Each row of a before or after table is a point. One or more steps were done to the points. Then noise was added and the rows were shuffled. The steps act on columns, c1 being the first. Name the steps. A step turns or swaps two columns, mirrors them in a line or flattens them onto one, adds a multiple of one to another, or multiplies or shifts one. Angles are multiples of 10 degrees, from the lower column toward the higher: turns from -170 to 170, lines from 10 to 170 but not 90. Use the fewest steps. Two steps may share a column if one is a turn and the other turns, adds or multiplies; they go together, in the order done. Otherwise the lowest column goes first.

Before (9 x 3)
[[ 32  35 -19]
 [-12  10 -42]
 [  5  47   9]
 [ 30  52  28]
 [ 14 -32  36]
 [-39   6 -43]
 [ 55  59 -14]
 [ 47 -27 -18]
 [  6 -45 -44]]
After (9 x 3)
[[-13 -36 -24]
 [ 32  -6 -38]
 [  4 -58  29]
 [ -1  23 -40]
 [ 46 -27  20]
 [-36 -41 -22]
 [ 13  21  42]
 [ 56   7 -59]
 [ 26  42 -43]]
Steps: turn c2 and c3 by -70 degrees

Before (14 x 6)
[[  0 -14  -4  19 -15   8]
 [ 21 -16 -53 -16  13 -18]
 [ -9  -2  19  -9 -19  12]
 [ 10  -7  14  -6 -15 -20]
 [-21  -2  12   2 -17   8]
 [ 17  10  25  -5  18  10]
 [ -9   5  -8  -7  23   8]
 [  6 -22   6 -15 -14  10]
 [-60 -23  -1 -17 -15  10]
 [ 15  -3  26   6   6   6]
 [ 18  58  25 -18 -19  12]
 [-20  -8  12   7 -13   9]
 [-15 -13 -50  -8   3   4]
 [ 10 -15  20 -19 -16   6]]
After (14 x 6)
[[-21 -16  -9 -18 -16   5]
 [-29  59  -8 -19 -19  12]
 [ -9 -22  -2 -15 -13   9]
 [-29  -3  -9   7   6   6]
 [ 12   5  -1  -7  24   8]
 [ -6  -3 -19  -9 -19  12]
 [ 18 -16  53 -16  12 -19]
 [ 44 -14  29  -8   2   6]
 [  8  -7 -21   6 -15   9]
 [ 47 -24 -38 -17 -14  10]
 [  4 -13   3  18 -16   8]
 [-17  -8  -5  -7 -16 -21]
 [  8  -2 -23   2 -17   8]
 [-29   9  -8  -6  18  10]]
Steps: turn c1 and c3 by 140 degrees

Before (8 x 9)
[[  7  17  12  -8  -8 -41  31  18  25]
 [ -4   3   0 -10  34 -14  31 -17 -16]
 [ -9  44  16  50 -18   2   2 -24  -2]
 [  2 -15  -5  -4  -2  -5  20   7 -29]
 [-17   3 -34 -10 -15   1  -8  15 -17]
 [ 11  -8 -60  -5  -9   1  19 -25 -27]
 [  0  -5  12  22 -16 -17  -9   1  53]
 [ 18  32  25  24  18  -7   4   5   2]]
After (8 x 9)
[[  6   4  13  -8  18 -26  50  36  25]
 [ 18 -23  24  23  28  -3   6   7   3]
 [ -2 -33   0 -10  -4 -20  48  -9 -16]
 [-17  12 -32 -10   5   9 -12  13 -17]
 [  3   5  -4  -4 -15  -1  32   8 -28]
 [ -9  10  16  50  46 -10   2 -21  -2]
 [  0  16  12  22  -2 -14 -15   9  53]
 [ 10   9 -60  -5  -7 -11  31 -23 -27]]
Steps: turn c2 and c5 by 100 degrees; turn c6 and c8 by -30 degrees; multiply c7 by 1.6

Before (12 x 14)
[[ -2  32  17 -30 -14   0 -48 -27 -26 -20  43  20  35  34]
 [-29 -17  -6  -2  17 -36 -26  30  -4 -14 -50  26  41 -20]
 [-19  -5  46  47 -15 -38  14  18 -14  45  35 -36 -26   1]
 [ 41 -34  45  31  29 -56 -20  37 -11 -25  46  12   8  -7]
 [-21 -34 -39 -39 -28   2 -46  -2  -7  17   4 -23 -24 -38]
 [ -8 -13  -8   2   6  23 -30  24 -43   8  26 -29 -14 -14]
 [ 50   7 -29  30 -12 -51  18   1  -9 -27   5  24  44 -39]
 [ 31  33 -13   5  35  22  26  -7   8   0  -5  38  11 -16]
 [ 19 -10 -30 -18   0 -33  21  33 -45  47  27  -8 -19  48]
 [-39 -14  22  39 -13  -4  25 -35 -40 -26 -42  52 -32 -28]
 [ 46  27 -18  19 -23  -3 -54  -5  -3 -32  24  30 -37  46]
 [ 36 -43 -43  21  12  12  19   0  10  32 -18  20  24 -12]]
After (12 x 14)
[[-21 -31 -44  57 -24   4 -16  -1  -7 -20   6 -26 -26 -37]
 [-27 -22  -3  22  21 -35   7  32  -5  13 -51  25  40 -23]
 [ -1  24  13  59  13  -2  20 -27 -25 -20  42  22  35  37]
 [ 39 -48  46  -3  34 -56  14  34 -14  16  45  11  10  -8]
 [ 38 -42 -44 -28 -23   7 -18  -2   9  23 -15  20  24 -13]
 [ 47  -2 -17  28  21  -4  55  -2  -2 -35  23  30 -35  46]
 [ 52   0 -31 -32  25 -53  12  -1 -10 -20   5  23  43 -38]
 [ 18   7 -32  -6 -44 -30 -29  32 -46  14  23  -8 -18  50]
 [-20 -18  48 -42 -49 -37  22  19 -12   2  35 -36 -26   4]
 [-38 -17  20 -45  18  -5   3 -34 -40 -20 -43  54 -31 -27]
 [ -8 -21 -10  21  -6  22  10  22 -42  10  24 -29 -15 -14]
 [ 31  38 -13 -22  11  22   4  -8   8  32  -3  37  10 -14]]
Steps: turn c4 and c7 by 130 degrees; turn c2 and c7 by 30 degrees; turn c5 and c10 by 70 degrees

Before (8 x 20)
[[  5  -3   6  -1  14   1 -15  11  -3  -5  25  -2  -9  -2  -6   9  15  -1
    3   2]
 [  7   0  -2   0  12   3  -4  -6  -1   3  11  -3  -2  -9 -12 -12  -3 -16
    9   6]
 [ 14   0   6 -12   9  -2 -15   7   9  -3  13  -3   1 -11 -11   3  -5 -10
   14 -21]
 [  6   1   1  -2  10   5 -12  11   7  -3 -30  -9  15  -7  11   1   3   6
    4   3]
 [  7  14   3  -3  15   4  -4  -8 -18   0  16  -4  35   5   6   3   9   3
   10   9]
 [  7  -4   5  -5   7   0   3  11   9  -4   4 -22  -3  20  -2 -45   1   6
   15  -3]
 [ -2   3   1  26  18   0   3  -2   3   2   0  -2  12 -16  18  -2  -6  -6
    2  10]
 [-12  -2   0   5  15  -1 -10  12   1  11  -5  -3  -1  -2 -12   2  -6   4
   10  -1]]
After (8 x 20)
[[  5   1   1  -1  10   8 -12  11  -9  -4 -61  -7  15  -7  11   2   2   6
    4   2]
 [ 14   0   6 -12   8  -1 -15   8  26  -2  27  -3   1 -11 -11   3  -6  -9
   13 -20]
 [  5  -3   7   0  15   2 -15  12   6  -7  50  -1 -10  -2  -6   9  14  -1
    4   2]
 [  7  -4   4  -5   6   8   3  10  12  -5   8 -20  -2  21  -2 -45   1   5
   15  -3]
 [ -3   4   2  25  18   1   2  -2 -24   2  -1  -2  12 -16  18  -4  -5  -6
    2  11]
 [  6  14   3  -2  14   5  -4  -8 -27  -1  31  -3  35   5   6   1   8   3
   10   9]
 [-12  -1  -2   5  16  -1 -11  12  19  14 -10  -2  -2  -1 -12   1  -6   5
   11  -1]
 [  6   1  -2   0  12   3  -5  -5  18   4  21  -2  -3  -7 -12 -12  -4 -15
    9   6]]
Steps: turn c6 and c12 by 20 degrees; add -1.5 times c15 to c9; multiply c10 by 1.3; multiply c11 by 2

Before (9 x 32)
[[ 43  25  23 -20 -44  36  -3  34  34  -1 -11   1  15  -9  16 -21 -32   1
   23  -7  -6  11  41 -25 -23 -34   6  10  44  17  12  32]
 [-21 -14 -40 -12 -11  31  58 -32 -26  25  -9  10 -18  15  21   2 -13  46
   -7  13   7  26 -21  14  26  35  23  27 -27 -21  -3  38]
 [-25 -28 -31  49   5  37 -12 -23  18   1   2 -41  22 -23  21  17  -2 -23
   52  26   2  -6  32   3 -25 -13   6 -31  16  -2  18  -9]
 [ 33   0  15  -4 -10 -11  48  27 -29  21  10 -42 -12 -35   7  -1  20  -2
    4  10 -52  -1  -9  35   3  15  14 -15 -16 -15   4 -22]
 [-15 -28  18  28 -13 -25   6 -24 -19  31 -39  -4  34   8 -22 -15  12  29
   54  12 -42 -22  60   2  -2  13 -30 -27  41 -26   9  59]
 [-20  -1  25  28 -20   9 -12  34 -13   1 -25  19  12   2 -41 -19  -9 -20
   32 -26   5  26  22 -24   9 -37  39   5  12 -26   3  10]
 [  9  47  10  21 -26  11  50  15   3  10  -2  35  11  17  -7   1   8   0
  -14   4 -16 -12  33 -20  35   7   7 -21 -22  29  21  -1]
 [-30   7 -37 -21 -25 -11 -12 -23  27 -21 -11 -24 -17   1 -21  13  36 -19
  -13  35 -11  14 -13 -20  42 -15   8 -46  22 -33 -51  27]
 [-34  49  -6 -10 -40  37  -9  25 -38 -39 -18   5   3 -13 -42 -19 -28 -20
   -7  -2   9  19  58 -29  28  -1  23 -15 -27  15 -33   5]]
After (9 x 32)
[[ 43  23  23 -19 -45  35  -2  35  34   0 -11   2  16  -9  16 -22 -34   1
   22  -7  -6  10   9 -25 -23 -35   4   8  44  18 -43  32]
 [ 33  -1  16  -4 -10 -11  48  26 -29  22  10 -42 -12 -36   7  -2  20  -2
    4  11 -53   0  -7  35   3  14  15 -17 -15 -14   5 -22]
 [-16 -28  19  26 -13 -25   6 -23 -18  31 -38  -4  33   7 -22 -15  10  27
   57  12 -41 -22  24   2  -1  12 -30 -27  43 -27 -57  59]
 [-29   6 -39 -21 -23 -10 -11 -23  27 -22 -12 -22 -17   1 -21  12  36 -19
  -12  36 -10  14  38 -19  41 -17   9 -47  23 -34  38  28]
 [-22 -14 -41 -13 -11  31  59 -30 -30  25  -9  10 -18  15  20   0 -14  48
   -7  14   9  25  -9  13  25  35  22  28 -26 -20  19  37]
 [-21   0  25  27 -20   9 -12  35 -15   2 -25  18  11   0 -42 -18  -7 -18
   33 -27   4  27   8 -23   7 -37  41   5  13 -27 -20  10]
 [-35  51  -7  -9 -40  36  -9  26 -37 -39 -17   5   3 -13 -41 -20 -29 -20
   -8  -2   9  19  57 -29  30  -1  23 -16 -26  14 -34   4]
 [-25 -27 -33  48   7  38 -11 -24  18   0   1 -42  23 -22  21  16  -4 -22
   53  26   2  -7   1   3 -26 -13   7 -30  17  -3 -37  -9]
 [  8  48  12  23 -26  12  50  14   5  11  -2  35  13  18  -7   1   8   2
  -15   2 -16 -12  -1 -19  34   9   9 -21 -21  29 -38  -2]]
Steps: mirror c23 and c31 in the line at 150 degrees
